Each point is reached from the start by the listed moves, each made 0, 1 or 2 times, or once backwards (-1), plus a little noise. Say if it took an odd or an even number of moves. Then give how often each move was made.

Moves:
(1): [ 30 -32 -10]
(2): [ 14  22 -21]
(3): [26 20 34]
Start: [-5 12 -7]
Points:
[ -2 -41 -53] -> even (1, 0, -1)
[60 -3 76] -> even (1, -1, 2)
[ 79  45 -21] -> even (1, 2, 1)

Moves:
(1): [16  2 -2  3 -6  4  6  1 -2  3 -1 -1  1 -3]
(2): [-4 14  0  1  4  1  0  8  0  5 -2  6  0  1]
(3): [ -2   0  25   4   0 -15   9   2  -4   7  -3 -13   2  -3]
(4): [-1  5  3 26 -6 -1 -8 -8 -3 -6  5  7 -5 -1]
(5): [ 8 -6  1  6 25 -9  0  5  2 -2  2  1  1 -3]
(6): [ 4  3  6 -2 12 17  9 -7 -1 -6  7  5  4  5]
(7): [-8 -2 -6  4 -4 -4 21 -4  8  5 -1  3 -3  9]
(8): [ -5  -9   1   5  -2  15   5  15   1   0   3 -10  -2  -6]
(9): [ 1 -1  2  1  0  2  0  1 24  1 -2 -1  0 -1]
(10): [-3 -1 -6 10  4  0 -2 -6 -2 18  2  1  3 -5]
(11): [-1  6 -2 -3  3 -3  5 -2 -4  0 18 -5 -6 -3]
Start: [-7 -9 -1  2  4 -1 -4  5 13  0  0 -4 -3 -2]
Points:
[-15 -13  29  77  -8  42   1 -28  24  12   5  -5   7  -8] -> even (0, -1, 1, 2, -1, 2, 0, 1, 1, 2, -1)
[-11   7  31   5   0   1  95  54  59  43  20 -53 -13 -15] -> odd (2, 2, 2, -1, 0, 0, 2, 2, 2, 0, 2)
[-47  -4  40  -9 -26   4  73  57   4  24 -32 -37  -2  13] -> odd (0, 2, 2, -1, -1, 0, 2, 2, -1, -1, -1)
[ 10   2  32  33   3  43  12 -15   7   1  53 -34  -3 -22] -> odd (1, -1, 1, 1, -1, 2, -1, 1, 1, 1, 2)
[  9   8   6 -47  21 -16 -11   8  49 -17  26 -18  -8  -6] -> even (0, 0, 0, -1, 0, 0, -1, -1, 2, -1, 2)

Moves:
(1): [ -1  -2  -6 -11  10   1   3  11   1 -16  16  -8   5  -1   6   8   4  -6
   5  -4   0  -1]
(2): [ -7   0  -4   1  14  -3   3 -13  -1   6   4 -10  -8  -4   9  -2   9  -3
  10   9   1   3]
(3): [  6   6   3  -1   3   4   0   2   5  -1  -2   1  -3  -2  -8   8  -1   1
  -2   0 -11   0]
(4): [ -4  -3 -18   3   9 -13   5   3   8  12   1   8   6   4   9  -2  13   0
  -5   2   1  11]
(5): [16 -4  1  1 -4 -7 -7  1 -6  3 -7  1  4 -7  2  9 -4 -5 10  5 12  4]
(6): [ -3  -4 -10   6  -5  -2   5   3   3   4  -8   3   1  -8  -7 -13   8 -11
  -1  -3   0 -14]
(7): [-4 -2 -3 -1 -2  6 14 -5  5  4  7 -4  3  5 -7  3 -6 -3  5  2 -5 -6]
(8): [ -4 -12  -1  -6   6  -2  -3  -5  13  -7   0  -4  -6  -2   1   2  -5  16
 -11   8   2  -5]
(9): [  3   1  -3  -7   3   6  -8   0   7  -7   4   5   6   6  -5  -4  15  -1
   6   6 -10  -3]
(10): [ -5  -2  -3  -2  -4  -7   1   3   5   5   6   3 -14   1  15  -1  -5  -1
   4   0   2  -5]
(11): [  1   1 -14  -5   8  16  -3  -8  -9   5  -7   9   1   2   0  -5  -4  14
   1  -4 -10  14]
(12): [-15   7  -3   0 -18   4   3   6  -8  -1   1  17  10 -11  12  12   3   5
  -3   5 -14  -5]
(13): [ 0  3  1 -6 -4  7  3 -4 10  5 -8  6  3 -8  4  8  5  1 -3  1  8 -3]
(14): [ -6  -3  -1   0   2   4   8  10  -6 -11  -9  -2  -9   5  -4   1   2  -5
   8   9   4   7]
(15): [  4  -2  -7   2  -2  13  -2  -2  -1   8 -14 -11  -1  10  20   9  15  -7
  -6   8  -5  -3]
(16): [-12  14  -6   6   8 -16  -7  -8  -5  -1 -11  -6   9  12   6  17  -4  -3
  -4  -4 -10 -12]
(17): [  5  -1  -3  -7  -6 -15   6  -4  -6   3   1  12  -6  17 -11  16  17   7
   1  -8  -1   1]
(18): [ -1   0  -4   2  -8   4   3   9  -3  -1  -1  -5  -5  -2   8 -13   7  13
   6  -6  -6  -1]
(19): [-1 -1  0 12  4  6 -6  1  6  4  2  3 -5  7 -2  2  1 -5  5 -3  5 -1]
(20): [ -6   1  -8   0  -5   1  -3   9  -1   5  11  -4  -6   5 -14  -3  -3  12
   2   3  -1 -11]
Start: [  4   4   0   1   6  -2  -2  -1  12 -10  -1  -1   2  12  -5   3  -1  -2
   2  -8  11 -17]
Points:
[ 25  -6 -19 -22  -7 -29   0 -30  -5  13  21 -19  17  46  60  95  82 -20
  38  27  13 -29] -> even (1, 2, -1, 0, 2, -1, 1, 0, 1, 0, -1, 1, 0, -1, 2, 0, 2, 0, 0, 0)
[ 35  37   1 -12  11   4 -49 -36 -24  -5 -30  54   2  51 -80  57   4  68
  16 -29 -12   4] -> odd (-1, 0, 1, -1, 1, -1, -1, 0, 1, -1, 2, 0, 1, 0, -1, 1, 2, 0, 1, 1)
[-53 -20 -66 -20  34  55  35  18  37   4  17  -9 -28  27  10  15 -46  41
  23  22  35   3] -> odd (1, 0, -1, 1, 0, -1, 2, 1, -1, 1, 2, 0, 2, 2, 0, 0, -1, 0, 1, 2)
[-14  -3 -47  16 -57  17 -13  14  34  83 -13  68 -10  26  91  33  85  42
 -23   5  16  -8] -> even (-1, 0, -1, 2, 0, -1, -1, 0, 0, 1, 0, 2, 2, -1, 2, -1, 1, 1, 2, 1)
[-24   3 -12 -29 -63 -12  57  47 -33 -18   4  32  -2  19   8  77  54 -24
  10  15  32 -17] -> odd (1, 0, -1, 0, 0, 0, 0, -1, -1, 0, -1, 2, 1, 2, 1, -1, 2, -1, -1, 1)
[-21  34 -30 -26   1  79  38 -38  35  10   2   1   9 -17  46  24  54 -24
  30 -11 -63 -54] -> odd (1, 2, 2, -1, -1, 1, 2, -1, 1, 1, 1, 1, 2, -1, 1, 0, 0, 1, 0, -1)
[-65   3 -57  14 -26 -55  81  11 -21  11  -3  58 -31  26  23  32  51 -56
  20  -5 -14 -21] -> odd (0, 1, 0, 1, -1, 2, 1, -1, -1, 2, 0, 2, -1, 2, 0, 0, 2, -1, 0, -1)
